Each row is a point. The ring and each string are closed loops that go straight from each point to the next, and from the last back to the first. Before rounding, they use only three directions, however many columns there are. Count how often each string passes through the ring. Passing back the other way cancels.
(in the rows, 128 means zero)

Ring (10 x 4):
[[156 161 128 124]
 [119 145 137 147]
 [ 95 128 134 164]
 [ 90 116 124 170]
 [103 109 113 167]
 [136 108 103 152]
 [162 114 100 138]
 [193 133 101 117]
 [203 152 105 106]
 [189 165 115 107]]
String (14 x 4):
[[134 140 105 141]
 [119 122 127 155]
 [ 79  99 163 182]
 [ 63 115 163 184]
 [ 94 147 122 157]
 [ 81 139 125 166]
 [ 58 105 143 189]
 [ 61  84 143 196]
 [ 71  86 119 190]
 [124 134  87 148]
 [123 122  88 153]
 [110  91 107 170]
 [ 94  93 101 176]
 [111 134  90 154]]
Times through: 1

Ring (10 x 9):
[[161 149  96 158 137 101 159 142 111]
 [166 178 114 160 149 115 165 124 114]
 [146 203 147 150 152 125 161 100 118]
 [119 201 166 139 142 122 155  95 119]
 [ 74 170 177 119 117 105 140 104 118]
 [ 55 134 165 106  99  89 125 114 112]
 [ 55 103 140  98  88  76 113 122 103]
 [ 81  81 105 105  90  69 111 136  96]
 [107  86  89 120  99  72 122 146  97]
 [140 112  85 143 118  85 144 151 104]]
String, 20 rows:
[[107 200 178 154 135 116 176 127 133]
 [100 166 156 137 123 103 154 124 121]
 [104 154 142 122 122 103 134 105 108]
 [ 85 156 155 101 118 105 115  79 102]
 [ 42 140 176  91  98  93 112  92 107]
 [ 13 108 177  85  76  74 110 117 110]
 [ 35  98 156 106  78  68 127 148 114]
 [ 71 109 136 120  94  76 135 146 112]
 [ 92 110 118 112 103  83 120 123 100]
 [ 99 115 117 122 106  84 130 134 105]
 [113 110 100 113 111  86 116 116  94]
 [132  88  69 115 110  80 109 124  86]
 [155  88  55 143 115  76 136 160  96]
 [158 120  80 164 125  86 164 172 112]
 [142 145 111 162 128  95 169 160 119]
 [117 148 130 144 122  96 155 140 117]
 [140 159 118 137 136 108 142 110 106]
 [171 192 116 141 159 128 142  81 102]
 [179 230 139 150 174 144 156  69 110]
 [148 231 166 151 163 138 165  83 121]]
Times through: 3

Ring:
[[128 141 127 138 165 158 137 110 145  98 111 101]
 [126 128 112 139 153 149 138 124 147 117 117 136]
 [121 105  97 141 134 110 128 145 153 144 128 187]
 [130 103 124 163 114  94 132 147 137 148 166 177]
 [142 125 161 181 113 129 152 131 115 131 194 122]
 [140 141 159 166 140 151 149 113 123 105 160  88]]
String (20 x 12):
[[131 139 122 144 153 178 153 118 138 113 128 116]
 [134 139 133 152 147 172 154 118 132 113 141 111]
 [126 153 122 125 188 177 135  96 152  79  82  78]
 [139 148 152 159 148 176 157 109 124 102 150  84]
 [135 131 141 160 136 145 147 123 129 119 155 118]
 [139 136 153 167 133 150 151 120 122 116 167 105]
 [134 126 139 161 133 134 143 127 131 123 156 128]
 [132 125 138 156 140 118 132 124 137 116 144 124]
 [147 127 177 193 104 130 158 130 104 132 215 112]
 [154 128 189 210  85 146 176 135  89 144 249 113]
 [148 128 174 195 100 146 168 133 101 138 221 117]
 [130 123 131 152 141 121 132 126 140 119 139 132]
 [133 131 143 156 144 127 134 119 135 109 143 110]
 [145 154 178 172 144 167 156 101 113  92 168  55]
 [131 154 145 137 180 157 131  93 143  73 102  60]
 [136 148 146 152 157 172 150 106 131  96 135  82]
 [134 136 137 155 143 158 149 119 132 114 145 113]
 [122 125 111 133 160 123 122 122 156 110 103 136]
 [119 130 100 121 174 139 122 116 163 103  81 130]
 [122 133 105 128 167 153 133 118 155 107  96 129]]
Times through: 3

Ring (8 x 14):
[[193 116 124 121 187 104 115 158 143 145  92 166 171 102]
 [206 106 145 135 170  96 130 190 118 109 111 171 139 102]
 [184 119 166 141 148 106 144 197 112  97 126 163 105 104]
 [129 151 176 139 124 129 161 178 119 112 143 143  68 106]
 [ 90 170 138 125 120 139 175 138 118 148 153 127  53  95]
 [ 88 169  90 110 135 134 174 108 117 179 148 125  69  84]
 [112 158  78 103 162 127 150 100 135 193 123 134 117  86]
 [158 136 104 110 185 117 119 125 155 176  94 152 167  98]]
String (21 x 14):
[[ 71 180  70  98 148 142 164  77 138 213 135 118  93  84]
 [113 153  45  98 162 119 163  90 115 200 134 133 105  74]
 [145 135  73 110 162 109 157 124 109 168 131 146 110  81]
 [142 143 112 116 164 120 140 133 136 163 116 146 127  96]
 [147 147 125 111 185 127 110 123 175 180  86 149 175 107]
 [180 130 124 111 208 117  89 131 185 178  65 162 216 111]
 [214 101  90 115 201  90 115 151 131 152  91 173 184  92]
 [196 107  91 120 176  91 141 159 104 137 118 166 136  86]
 [166 130 133 125 164 112 136 160 130 137 114 156 129 100]
 [197 117 171 136 172 108 115 189 144 112  97 169 155 113]
 [244  84 161 147 168  80 131 226  98  72 114 186 135 103]
 [205 102 138 140 152  89 153 202  86  90 135 170 100  93]
 [163 128 125 129 149 108 156 167 105 125 134 154  96  93]
 [142 146 170 134 143 127 143 170 135 124 124 148 102 109]
 [121 160 207 144 123 140 149 183 141 109 132 142  78 118]
 [ 97 174 207 142 113 149 158 173 142 117 141 132  60 117]
 [112 162 158 129 133 136 155 152 134 139 134 137  83 105]
 [134 144 114 122 143 118 162 145 110 145 139 143  86  90]
 [107 156  96 117 130 124 181 129  98 157 156 132  58  82]
 [125 150 114 119 146 124 158 136 121 155 134 140  93  92]
 [ 95 171 123 114 144 140 153 117 144 175 129 129  97  98]]
Times through: 3

Ring, 8 rows:
[[ 53  86 101 137 108 141 120 143  95  85 151 128  77 105]
 [ 72  90 130 136 108 134 102 146 111  90 137 133  92 110]
 [145 125 184 134 113 118  86 147 158 122 114 148 147 127]
 [184 149 197 130 119 115  95 145 172 140 105 154 175 140]
 [196 165 180 122 126 124 122 141 160 145 106 154 184 151]
 [177 164 141 123 127 132 151 136 139 141 124 148 168 145]
 [127 138  98 137 118 134 159 133 124 126 154 136 128 119]
 [ 93 117  87 140 113 136 151 135 111 110 161 131 103 108]]
String:
[[133 144 124 107 131 155 158 139  90 112 117 143 140 156]
 [181 173 128 116 132 141 170 134 125 142 124 148 172 155]
 [139 152 105 113 130 152 174 135  96 120 131 141 142 149]
 [111 130 108 118 124 150 154 138  93 107 133 137 121 138]
 [107 132  92 120 124 152 167 136  88 108 142 135 117 135]
 [ 90 125  75 121 123 156 174 135  76 101 150 131 103 130]
 [ 97 119 104 124 119 147 147 139  94 102 140 134 110 128]
 [142 137 128 145 113 120 132 136 152 133 148 140 139 113]
 [120 129  93 159 107 116 145 131 153 133 175 132 119  91]
 [ 49  94  55 148 107 140 155 134  94  94 181 121  69  90]
 [ 55  91  70 154 103 131 139 135 111  98 180 123  72  84]
 [125 124 129 150 108 117 119 138 154 126 151 138 126 104]
 [101 115 122 131 115 137 127 141 113 105 137 136 113 122]
 [ 58  92 104 124 115 151 128 144  77  80 138 130  82 121]
 [117 118 137 141 111 124 113 141 140 116 140 139 123 113]
 [122 117 147 146 108 117 103 142 153 120 140 140 126 108]
 [123 123 140 134 114 128 117 142 133 116 133 140 128 122]
 [ 76  98 129 120 116 148 115 146  88  85 124 135  97 130]
 [140 129 155 138 113 120 108 142 152 125 130 144 140 121]
 [159 132 183 143 111 109  88 144 177 135 122 148 155 119]
 [193 146 210 148 110  96  74 145 208 151 115 155 179 120]
 [186 149 187 145 113 103  95 141 193 150 123 152 174 122]
 [137 131 151 128 118 130 118 142 134 119 123 144 140 132]
 [147 136 172 114 124 137 112 146 124 115 102 149 151 151]
 [214 169 215 115 128 121 102 146 169 147  85 161 200 163]
 [249 188 220 127 126 106 106 141 203 171  94 164 223 156]
 [201 171 183 113 131 131 128 142 148 143  97 156 190 163]
 [160 153 152 110 130 144 141 141 116 124 107 148 160 158]
 [136 138 137 121 123 140 136 140 117 118 123 143 140 141]]
Times through: 0
